Every row gives one point. The points of each table are mixes of a few directions, plus a little noise. How many directions does each table use, and how many do they share? Where both have some left over, give the other angles between the two spaces (their principal angles), to ten degrees, smallest first.
In the rows, 128 means zero.

First (6 x 2)
118,178
141,66
123,151
132,108
131,111
123,155
Second (4 x 2)
131,134
113,100
111,98
157,180
Directions: first 1, second 1, shared 0; angles 40

First (7 x 3)
99,52,94
144,171,146
135,146,136
129,132,129
144,172,148
114,91,111
130,133,131
Second (7 x 3)
162,217,168
117,100,116
118,101,116
127,126,127
120,107,119
136,149,137
116,95,113
Directions: first 1, second 1, shared 1

First (6 x 6)
133,123,145,111,116,114
154,131,168,115,87,65
114,121,112,122,147,164
135,123,146,111,114,110
125,157,82,205,153,138
108,112,115,104,150,176
Second (9 x 6)
126,166,118,141,76,153
110,93,189,153,114,138
133,161,131,133,108,154
172,115,141,126,142,159
83,109,175,138,143,107
106,156,92,107,158,93
113,129,120,117,154,105
162,143,66,118,101,135
147,78,123,119,158,109
Directions: first 2, second 4, shared 0; angles 70, 70

First (10 x 8)
138,155,172,81,140,149,91,126
109,155,126,124,108,105,121,150
135,115,125,134,136,135,135,120
157,109,155,110,162,169,118,98
146,160,190,62,150,164,77,119
122,99,89,171,120,111,163,127
134,130,138,119,134,136,122,124
110,136,107,145,107,103,139,145
132,114,121,139,133,131,138,121
96,109,58,198,91,74,179,151
Second (9 x 8)
131,108,159,112,146,172,125,118
129,128,128,145,122,187,92,163
162,109,139,118,119,93,146,93
103,76,149,135,118,142,181,120
111,165,98,131,131,89,126,136
93,104,116,155,104,120,167,144
73,167,93,133,135,92,141,149
158,132,142,121,136,158,94,127
192,164,127,102,141,101,80,102
Directions: first 2, second 4, shared 1; angles 50

First (10 x 9)
136,125,121,128,131,125,123,129,126
235,90,44,124,169,99,63,143,104
174,111,92,126,146,116,100,134,118
101,138,149,129,118,136,145,124,134
107,136,145,129,119,134,140,125,133
98,138,152,129,116,136,146,124,135
121,131,134,128,125,130,132,127,130
165,115,99,127,142,118,106,133,119
115,132,138,129,123,131,136,126,131
29,164,207,132,91,155,189,115,149
Second (9 x 9)
70,126,146,129,77,189,142,175,134
102,129,168,151,109,155,122,125,145
91,160,148,107,121,118,160,125,129
155,142,86,90,143,99,121,153,109
127,136,82,83,139,91,179,128,103
145,121,122,131,156,90,154,79,126
154,123,158,164,127,150,58,135,146
144,118,110,126,138,117,132,121,121
167,93,133,171,138,142,84,111,138
Directions: first 1, second 4, shared 1

First (10 x 11)
134,154,132,114,135,110,139,139,133,131,126
172,153,155,126,185,143,167,50,214,143,146
113,135,121,138,110,97,127,151,106,146,157
123,78,118,165,111,148,110,118,117,130,143
138,119,131,146,107,101,139,154,131,129,142
158,153,113,121,171,98,130,144,123,148,115
91,160,119,65,126,148,102,159,78,95,62
130,66,117,181,118,154,111,98,128,141,159
99,107,123,142,106,142,113,118,108,134,151
121,157,151,81,111,139,141,146,141,85,80
Second (11 x 11)
152,142,146,119,148,137,150,101,172,121,121
128,116,155,134,85,131,150,132,160,101,132
100,121,88,135,136,115,87,155,54,156,133
135,160,69,112,235,121,83,109,65,190,115
112,123,108,132,127,121,107,144,89,140,131
151,155,115,113,195,132,125,97,135,151,116
115,113,133,136,93,126,128,146,120,116,135
117,105,156,140,62,129,147,147,149,94,137
125,129,123,128,132,126,122,130,119,133,127
126,105,174,139,51,134,164,140,179,81,137
147,140,141,121,146,134,144,107,162,124,122
Directions: first 5, second 2, shared 2

First (11 x 12)
140,130,161,120,100,122,159,118,120,140,132,127
148,101,160,126,103,129,154,91,157,149,148,115
156,140,120,129,92,84,152,127,110,89,153,116
151,101,143,124,93,116,158,105,150,134,151,115
116,112,145,115,119,149,143,136,135,161,113,137
98,119,115,143,193,174,74,119,158,153,109,133
113,131,127,148,187,162,81,101,152,140,122,125
108,129,67,109,112,108,130,203,97,103,108,148
131,138,131,146,160,136,101,100,140,122,136,119
156,179,98,128,91,56,148,161,63,49,147,125
93,130,140,120,161,173,111,147,125,169,90,148
Second (9 x 12)
161,191,16,107,194,100,49,153,97,35,102,95
117,106,167,135,106,139,155,118,139,161,137,139
140,126,133,119,153,151,110,101,150,142,118,112
119,128,128,135,109,113,143,146,114,121,136,140
131,114,153,125,135,151,129,101,152,157,125,121
127,110,160,128,128,151,137,104,151,162,128,126
115,148,90,139,99,78,140,185,79,76,140,149
117,114,153,136,106,129,151,129,129,146,137,140
125,115,152,129,123,141,138,114,141,151,130,129
Directions: first 4, second 2, shared 1; angles 40

First (11 x 14)
129,121,106,157,109,131,120,126,142,136,147,143,128,126
138,176,183,66,155,152,163,151,86,75,82,118,161,150
102,144,197,127,147,145,174,120,104,141,117,138,134,101
177,110,106,77,135,91,81,142,167,130,141,146,138,144
97,187,168,98,145,122,192,159,136,64,84,77,164,132
141,76,100,130,110,100,91,98,159,174,153,131,88,129
143,102,95,143,69,141,123,97,150,128,138,123,93,161
125,116,99,150,140,121,97,131,119,147,141,134,124,117
120,121,133,161,123,139,129,121,124,152,148,155,127,108
116,149,145,157,152,139,133,149,109,135,140,163,160,98
118,109,72,145,124,126,98,116,109,130,119,85,95,144
Second (10 x 14)
153,110,76,148,134,114,69,145,142,146,163,165,139,120
117,154,107,109,185,113,107,166,93,101,102,92,154,125
111,110,157,142,108,132,155,95,137,155,134,127,100,118
160,84,98,166,83,127,90,108,173,176,186,196,114,120
120,140,122,119,154,121,122,143,111,118,114,109,136,125
149,111,122,141,94,135,121,116,154,142,153,164,123,133
106,157,161,102,145,136,169,131,103,96,88,85,132,137
121,171,168,87,128,149,181,136,109,71,82,92,143,155
163,127,108,127,101,137,109,138,150,116,146,167,144,145
80,117,162,139,148,119,158,99,110,159,113,86,94,101
Directions: first 6, second 3, shared 3

First (8 x 18)
145,107,111,129,62,98,105,108,106,124,155,140,86,132,135,169,73,121
161,110,155,142,146,135,104,148,160,159,131,144,171,119,155,146,158,103
93,130,109,143,116,134,117,127,120,117,122,134,66,120,118,99,95,135
111,111,165,171,127,78,128,134,152,118,135,145,139,136,183,142,165,70
153,159,119,89,117,159,152,152,131,103,133,101,147,121,100,97,100,123
135,134,130,108,171,135,150,110,119,144,116,115,175,140,112,142,173,166
110,121,126,84,97,119,116,129,87,139,116,143,179,125,117,189,144,152
116,152,108,156,189,165,153,116,150,119,118,101,62,131,103,40,115,154
Second (9 x 18)
163,140,102,92,103,160,132,135,115,119,137,102,172,119,116,146,104,141
103,117,132,163,146,115,123,118,135,131,122,136,108,131,148,122,146,122
53,111,104,227,153,124,115,110,142,108,116,121,92,119,198,106,152,108
130,126,145,122,134,115,129,128,131,137,126,141,117,135,118,126,134,128
72,126,172,159,145,85,128,141,148,123,113,168,51,136,127,79,140,95
178,152,76,72,79,188,136,145,105,102,144,78,201,107,113,150,80,144
174,133,177,60,128,102,137,138,127,159,131,160,124,147,68,137,128,139
167,122,100,116,128,151,125,109,116,141,138,104,182,128,135,171,133,157
111,125,142,140,137,113,127,129,134,130,123,141,105,132,130,116,135,119
Directions: first 6, second 3, shared 2; angles 90

First (11 x 24)
121,158,106,130,117,85,123,101,109,109,108,136,141,143,158,82,96,105,92,113,134,103,132,129
117,171,160,115,107,121,132,97,85,132,113,178,161,141,187,109,97,174,91,113,152,111,133,138
150,123,104,126,126,141,112,131,151,150,127,119,136,92,93,143,174,135,138,169,116,168,149,103
123,138,112,123,122,102,123,115,130,122,123,112,124,135,127,115,111,107,125,121,138,109,124,141
116,135,154,132,105,116,112,103,92,95,130,124,137,156,176,97,72,117,110,108,153,94,106,161
133,143,128,96,143,132,140,120,153,147,168,97,115,100,128,156,157,149,143,149,131,143,140,112
143,79,157,153,138,178,127,155,121,97,151,127,129,125,139,135,147,129,136,141,96,167,125,101
127,180,44,94,183,74,185,143,190,187,114,136,101,93,81,146,197,121,124,132,96,140,177,66
98,135,138,132,112,97,131,119,111,116,104,127,113,175,129,115,58,104,133,75,164,57,88,196
138,58,157,163,141,185,128,173,131,100,142,126,117,136,112,147,144,118,153,130,97,160,113,118
144,88,148,141,112,178,100,148,140,148,124,124,135,111,82,167,153,148,164,157,130,159,120,143
Second (11 x 24)
144,95,147,112,144,147,118,105,145,104,147,149,120,121,123,119,120,132,152,146,130,123,107,158
132,103,80,79,185,168,69,126,163,138,134,88,134,122,147,165,129,80,111,138,116,126,138,175
118,100,123,108,178,158,112,125,165,126,144,118,135,138,127,162,124,87,116,156,123,111,144,162
169,155,104,110,123,115,114,184,48,123,83,96,123,93,158,118,156,119,114,110,120,171,173,118
105,108,112,94,162,140,123,161,162,149,156,113,121,134,139,155,169,98,92,147,80,110,195,146
86,146,130,163,122,135,160,110,146,147,141,148,140,159,105,147,117,119,131,126,157,132,101,137
134,135,159,171,81,96,143,81,140,115,114,144,140,132,107,94,75,182,153,115,154,92,65,64
115,136,158,170,85,113,156,77,142,121,141,169,127,141,101,98,98,174,168,119,159,115,58,111
142,158,144,143,109,104,165,181,55,124,105,133,124,119,132,119,161,128,116,129,124,162,183,108
140,141,95,99,114,123,106,164,99,145,129,110,106,109,156,114,174,133,119,99,97,161,154,140
125,135,152,162,105,111,146,97,139,122,119,140,142,136,109,118,86,151,141,127,153,103,89,88
Directions: first 6, second 6, shared 0; angles 50, 60, 60, 60, 80, 80
